Each row of a before or after table is a point. One or more steps were done to the points. Then noise was added and the rows were shuffled. The steps act on how far a point lies along the listed directions, d1 being the first. What was done? A step turns or swaps two directions, mirrors them in a line or flattens them onto one, adds a multiple of one to another, or multiplies one. Angles are multiples of 10 degrees, from the lower direction toward the higher: turns from -170 to 170, lines from 10 to 170 but not 90. Use the fewest steps. Two steps may share a direction if one is a turn and the other turns, adds or multiplies; they go together, in the order done. Otherwise the lowest direction goes first.
(in the rows, 128 means zero)

Directions:
(1): [114  83]
(2): [173 114]
Before, 9 rows:
[[110 103]
 [ 98  88]
 [192 152]
 [ 88 187]
 [134 105]
 [119 176]
 [181 147]
 [110 135]
 [126 116]]
After (9 x 2):
[[ 97 134]
 [168 184]
 [172  81]
 [131 150]
 [164  85]
 [107 114]
 [117 125]
 [166 152]
 [ 80 146]]
Steps: turn d1 and d2 by -70 degrees

Directions:
(1): [148  94 123 181]
(2): [131 144  64 130]
(3): [189 150 136 120]
(4): [142  78 115  89]
Before:
[[140 106 108 145]
 [162 142 130 144]
 [161 111 177  56]
 [141 132 123 168]
 [101 138 201 103]
 [201 120 127  83]
 [ 92 142 116 103]
 [145  68 132 135]
 [193 174 140 102]
 [128  90 106 202]
 [101 144 141  95]
 [157 121 164 122]]
After:
[[140 128 121 165]
 [106 154 142  95]
 [199 168 138 112]
 [100 166 208 123]
 [134  98 105 139]
 [206 115 124  94]
 [154 133 167 137]
 [137  72 134 137]
 [116  84 101 197]
 [164 130 182  75]
 [163 139 130 150]
 [ 98 143 117  95]]
Steps: turn d1 and d3 by -10 degrees; add 0.5 times d2 to d4

Directions:
(1): [115  74 113 177 152 108]
(2): [143 155 189 167 139 109]
(3): [139  78 173  85 137 127]
(4): [ 96 112 147 143  59 133]
Before (12 x 6):
[[110  82  97 154 134 133]
 [120  82 156 133 171 115]
 [107  75 148 133 124 143]
 [133 157 167 136 126 143]
 [143  89 166 172 183 119]
 [109  84 138 140 159  94]
 [152 116 171 101 150 104]
 [174 151 190 150 192  95]
 [144 149 112  81 145 134]
 [147 108 111 124 147 126]
 [149 177 179 144 157 121]
 [173 191 182 119 193 103]]
After (12 x 6):
[[178 161 210 161 196  89]
 [177 200 200 131 196  99]
 [154 117 177 105 152 102]
 [145 106 108 122 146 126]
 [109  84 141 140 159  95]
 [153 185 195 155 158 116]
 [143 148 109  76 144 137]
 [147  94 176 180 184 115]
 [109  80  90 150 132 135]
 [106  74 146 132 122 144]
 [121  84 159 136 171 114]
 [136 162 175 141 127 141]]
Steps: multiply d2 by 1.3

Directions:
(1): [130  99  86 113  94 158 123  66]
(2): [189 141 113 135 168 115  79 108]
(3): [153  94 110 132  95 155  97 190]
(4): [156  83 194 145 137 156 141 109]
(5): [120 166 113 167 150 198 136 131]
(6): [ 79  81 114 123 185 133 102 132]
Before, 14 rows:
[[ 87 109 113 168 128 156 137 168]
 [ 92 156 159 149 136 139 147 152]
 [146 103 138 123  89  72 121 151]
 [102 109 166 123 143 127 170 128]
 [191 151  82 144 114 139 117 104]
 [159 119 181 127  99 154 151 135]
 [159 132 171 134 172 118 135 159]
 [152 208 106 149 148 114 142 111]
 [167  75 142 100 112 106 112 127]
 [190 210  93 122 133 114 110  41]
 [179 215  86 132 113 117 130  83]
 [162 217  85 141 171 144 120  38]
 [163  82 150 137 133 131 126 120]
 [175 101 135 113 111 142 102 129]]
After:
[[ 90 149 163 141 127 129 152 155]
 [208 211  88 119 143 100  97  35]
 [ 81  99 116 156 116 144 142 172]
 [180 110 133 118 118 150  97 124]
 [ 97 109 168 125 136 127 177 131]
 [167  89 133 115 121 132 112 126]
 [165  84 148 143 137 136 122 118]
 [156 119 185 124  98 157 154 135]
 [162 133 170 134 176 117 130 160]
 [161 199 108 139 149  95 138 109]
 [201 146  81 139 120 129 106  99]
 [192 211  85 128 117 103 123  83]
 [143 117 133 142  96 103 125 153]
 [183 203  89 127 175 113 102  30]]
Steps: multiply d2 by 1.3; multiply d5 by 0.4

Directions:
(1): [ 79 125 151 138  92 186 166  85 114 152 109]
(2): [140  89 131 174 139 146  81  91  98  73 112]
(3): [ 95  85 148  85 170 149 151 157 158  83 106]
(4): [ 94 148 101  76 132 155  52 124 119 147 114]
Before, 9 rows:
[[124 162 113 104 122 133 107 138 140 194 115]
 [149 136 112 141 120 113 104 119 114 132 134]
 [137 158 114 116 125 120 103 128 130 152 135]
 [130 150 133 123 100 139  86 120 120 177 128]
 [149 150 163 184  73 134 233 124 124 164 146]
 [170 132 141 163 124  98 149 137 136 134 147]
 [147 138 117 143 133 119 106 118 127 123 114]
 [156 108 154 175 120 109 152 111 120 114 136]
 [139 166 118 152  88 108 127 101 132 173 149]]
After (9 x 11):
[[169  80 190 248  98 146 237  97 108  76 129]
 [132 134 115 123 138 137  73 115 119 119 121]
 [125 105 124 138 147 158  70 112 120 122  92]
 [134 121 141 144 112 149  77 108 111 141 118]
 [143 142 106 131 120 117  92 118 114 138 133]
 [142 153 109 127 129 117 103 124 130 143 117]
 [142 115 131 185 111 128 101  78 116 109 129]
 [157 129 150 164 110  99 169 121 128 141 145]
 [161 122 138 159 132 112 119 129 127 118 137]]
Steps: add -1 times d1 to d4; mirror d2 and d3 in the line at 110 degrees

Directions:
(1): [138 218  98 133 131 149 123 145 142 146 159  84]
(2): [ 78 115 105  72 123 161  94 101 159 181 125 138]
(3): [156 130  90 128 156 139 114 133 138 121  32 108]
(4): [108 128 105  69 104  57 154 137 112 117 122  83]
(5): [128 113 107 161  33 153 137 149 113 152 109 119]
Before:
[[101  88 122 108   7 131 154 126  94 147 137 118]
 [ 89 113 129  57 108  89 140 108 110 129 196 131]
 [162 120 189 140 176  54 159 106 125  69 139 141]
 [149 156 124 134 204 135 101 134 148 128 108 136]
 [131  72 149 164 107 108 152 133  98 105 116 142]
 [112 132 104  98 116 145  98 110 143 153 113 130]
 [161 125 165 206 152 122 133 119 140  97 151 134]
 [150 180 102 113 150 119 128 131 123 116 122 115]]
After, 8 rows:
[[197 205 124 185 118  97 163 152 122  92 104  70]
 [146 222  64 159  99 165 129 158 133 157 123  56]
 [144 142 168 161 160 113 131 142 119 113 181 155]
 [134  80 102  64 166  79 130 104 112  93  55 123]
 [164 116 138 218 110 139 131 133 140 113 109 121]
 [111 135 128  89 148 123 103 106 141 133 154 142]
 [129  84 158 125 110  95 146 116  97  96 148 171]
 [ 95 120  70  54  79 157 116 106 138 171  68  94]]
Steps: turn d1 and d3 by -150 degrees; multiply d1 by 2.5; turn d2 and d5 by -50 degrees

Directions:
(1): [104 112 159  95 154 150  87 158  97 125 187 183 134  91]
(2): [123 135 185 120 114  93 168 121 102 102 181 105 165 182]
(3): [124  55 142 122 144 133  86  67 155 137 114 123 181 146]
(4): [186 136 163 125 183 139 187 125 150 154 111 174 148 118]
(5): [131 143  76 103  99 162 151 131 104  91 112 147 209 114]
(6): [158 105 140 135  84 189 152 117 128 165 172  80 124  87]
Before (9 x 14):
[[105 106 158 121 105 140 107 122 117 101 162  92 168 150]
 [164 104 182 149 150 118 152 109 131 174 156 115 129 165]
 [ 93  68 212 149 206  61  27  97 175 189 139 136  40 166]
 [ 91 164 117 140 143  96  94 162 118 118 144 140  55 119]
 [146 132 138 117 164 118 130 141 120 133 119 199 163 107]
 [135  75 103 126 103 167  67  83 124 129  82 104 183 115]
 [133 153 116 125 154 128  96 155 133 119 157 168  82 104]
 [136 149 102 123 118 101 121 116 138 124  67 110 103 152]
 [142 129 109 105  92 194 139 137 111 145 164 135 140  95]]
After (9 x 14):
[[145 106 123 124 151 183  99 131 155 143 100 142 142  88]
 [173 101 174 153 164 128 151 113 141 185 138 130 122 150]
 [133 156 103 129 103  87 128 111 134 116  70  92 108 170]
 [122 131 161 110 141  97 131 141  93 108 166 178 177 138]
 [113 152 135 119 135 110  93 161 108 100 194 153  95 129]
 [126  77 112 125  90 155  71  80 113 121  96  87 190 131]
 [ 88  64 217 149 202  59  25  99 167 186 153 135  41 172]
 [132 127 120 106  84 188 135 138 102 136 181 132 148 104]
 [ 87 163 122 138 146  95  93 164 115 117 149 142  56 113]]
Steps: multiply d1 by 1.3; mirror d2 and d4 in the line at 60 degrees

Directions:
(1): [ 77  97 167  84 192  83 100 121 160 144 157 127 161 135 157 175 102 103
 138 109]
(2): [129 166  92  79  91 134 160 126 131 113 175 199 193 158 158 132 146 125
 146 144]
Before (11 x 20):
[[134 109 134 138 147 141 106 129 125 131 133 121 121 123 111 120 109 131
  127 115]
 [ 96  94 167 122 175  92 107 114 130 149 123  89 117 116 105 144 101 118
  119 107]
 [143 131 135 156 132 129 122 136 125 135  97  96  90 111  93 115 126 130
  128 142]
 [146 134 116 124 109 149 139 140 128 116 137 131 129 125 132 125 119 141
  127 130]
 [115  88 158  97 176  91 110 126 139 144 153 137 158 124 147 167 104 105
  127 117]
 [102 135 134 105 139 113 113 121 129 135 137 166 164 130 146 150 125 127
  120 124]
 [139 151  95  88 106 138 154 127 131 112 148 156 169 135 148 125 131 122
  140 152]
 [ 85 102 132  93 163  95 123 121 156 127 160 147 164 136 157 154 125 117
  137 118]
 [176 164  82 188  75 173 168 146 104 112 111 135 105 134  96  83 141 156
  114 146]
 [111 128 132  98 136 113 136 131 145 141 158 142 165 140 170 143 139 119
  132 124]
 [112 105 152 124 169 115 106 118 139 127 110 101 108 106 122 152 117 124
  115 108]]
After, 11 rows:
[[129 165  90  80  87 136 170 132 133 124 182 193 197 158 182 128 162 126
  139 142]
 [120  71 183 195 182 108  90 120 111 156  62  19  35  84  62 117  97 132
   97  99]
 [128 139 116 141 132 129 145 140 137 127 145 142 143 143 128 129 119 132
  125 130]
 [139 195  53  27  67 140 191 125 135  95 206 240 249 172 186 130 150 116
  161 172]
 [137 136 114 107 111 144 141 139 133 115 153 151 150 134 145 133 118 137
  134 131]
 [135  94 147 162 159 140  93 130 120 137 110  90  92 110  96 116 101 133
  119 107]
 [126  83 171 179 179 125  88 121 127 136  63  41  41  78  87 133 110 134
   96  99]
 [117 142  89  98 103 127 158 125 136 108 163 183 173 147 155 124 150 131
  137 136]
 [119 165 101  91  97 131 141 120 119 122 150 204 189 145 151 136 144 133
  125 140]
 [130  90 178 188 179 114  88 134 131 154  64  34  43  89  72 124 105 126
  117 125]
 [152 109 130 130 130 124 128 130 117 133 133 139 135 120 126 135 123 123
  121 130]]
Steps: multiply d1 by 0; multiply d2 by 3

Directions:
(1): [114 205 182 181 172 117 158 141 106 131 133 180  90 141 137 123 148 161
 137 148 119 189 103 120]
(2): [107 109 109 142 129 154 140 108 141 102 123 110  83 106 128 179  61 133
 149 145 173 160 121  32]
(3): [183 109 190  58 139 127 144 179 118 115 117 169 123 140 130 138 127 118
 113 154  99 110 182  66]
Before (14 x 24):
[[145 113 125 116 131 130 134 118 129 119 130 133 130 120 125 138 113 127
  138 138 127 125 139 108]
 [138 146 187 114 152 145 158 155 133 117 116 150  74 129 144 152 104 137
  132 154 127 159 151   7]
 [158  94 165  64 118 144 137 153 131 106 113 157 109 141 125 157  92 108
  135 136 128 117 175  33]
 [137  97  83 100 106 125  99 107 126 122 126 104 158 113 132 122 125 113
  127 116 129 100 131 141]
 [145  82 137  83 113 163 135 144 129 107 121 121 118 118 127 149  90 108
  131 130 146 105 163  67]
 [167 138 179  92 137 121 133 165 103 128 127 162 143 150 145 106 149 115
  118 130  86 110 164 131]
 [125 125 123 132 115 132 114 133 141 132 127 108 137 128 129 125 129 128
  129 126 126 113 128 143]
 [103 103  83 139 131 150 126 108 147 123 137  90 110 110 111 154  86 129
  144 127 167 147 111  88]
 [119 119  84 145 123 126 110 108 140 140 119 111 140 123 132 119 129 122
  124 103 142 121 115 162]
 [138 132 103 142 124 134 115 108 128 129 129 108 151 129 128 123 137 126
  122 117 125 127 117 146]
 [116 155 145 139 141 144 141 147 128 119 127 147 119 141 117 133 129 136
  142 135 127 166 111 111]
 [122 143 136 143 135 108 147 121 111 131 137 143 128 127 150 123 143 132
  128 129 123 135 132 137]
 [145 113 129 115 118 115 138 127 121 117 124 124 126 129 132 117 128 127
  119 130 119 103 135 135]
 [144  99 116  98 119 120 110 129 130 120 120 115 152 127 133 133 121 115
  136 125 128 102 145 115]]
After (14 x 24):
[[161 109 137  89 135 123 125 150 131 128 112 146 133 134 135 127 129 115
  112 126 118 110 158 110]
 [139 132 150 121 125 131 124 149 134 129 124 129 129 133 132 129 133 131
  128 134 118 116 139 125]
 [159 145 163  99 147 115 130 148 104 115 123 168 127 132 140 125 141 132
  126 144 105 136 144  99]
 [122 115 109 132 118 113 133 111 120 132 137 118 141 121 146 124 134 121
  127 120 127 115 135 147]
 [109 177 129 176 137 122 124 115 106 143 142 135 140 141 146  94 154 134
  135 110 113 145 105 193]
 [129 137 129 142 140 127 139 113 125 121 133 140 121 122 128 135 118 140
  142 139 129 144 123 116]
 [ 76 187 142 199 144 136 147 103 122 123 132 155  80 139 132 139 111 148
  160 122 153 195  87 100]
 [164 125 133 110 130 132 124 131 121 122 125 129 148 136 130 127 136 122
  115 131 110 118 142 117]
 [136 141 139 135 133 111 146 128 114 120 126 138 113 132 135 115 136 138
  123 134 119 123 123 138]
 [135 100 126 103 143 147 139 141 136 115 130 119 103 118 114 161  87 125
  137 145 148 143 141  49]
 [ 63 157  86 203 129 149 129  79 152 135 129  81  88 110 138 140 101 144
  150 113 170 172  80  97]
 [135 155 157 137 150 111 132 140 115 122 123 154 123 135 139 129 133 140
  141 142 121 148 126 108]
 [106 117  95 133 112 150 120 123 145 122 127 103 143 129 112 132 119 119
  142 115 141 135 107 136]
 [106 166 162 169 150 153 156 134 113 114 133 154  81 125 134 139 111 144
  148 137 151 171 114  89]]
Steps: turn d1 and d3 by -130 degrees
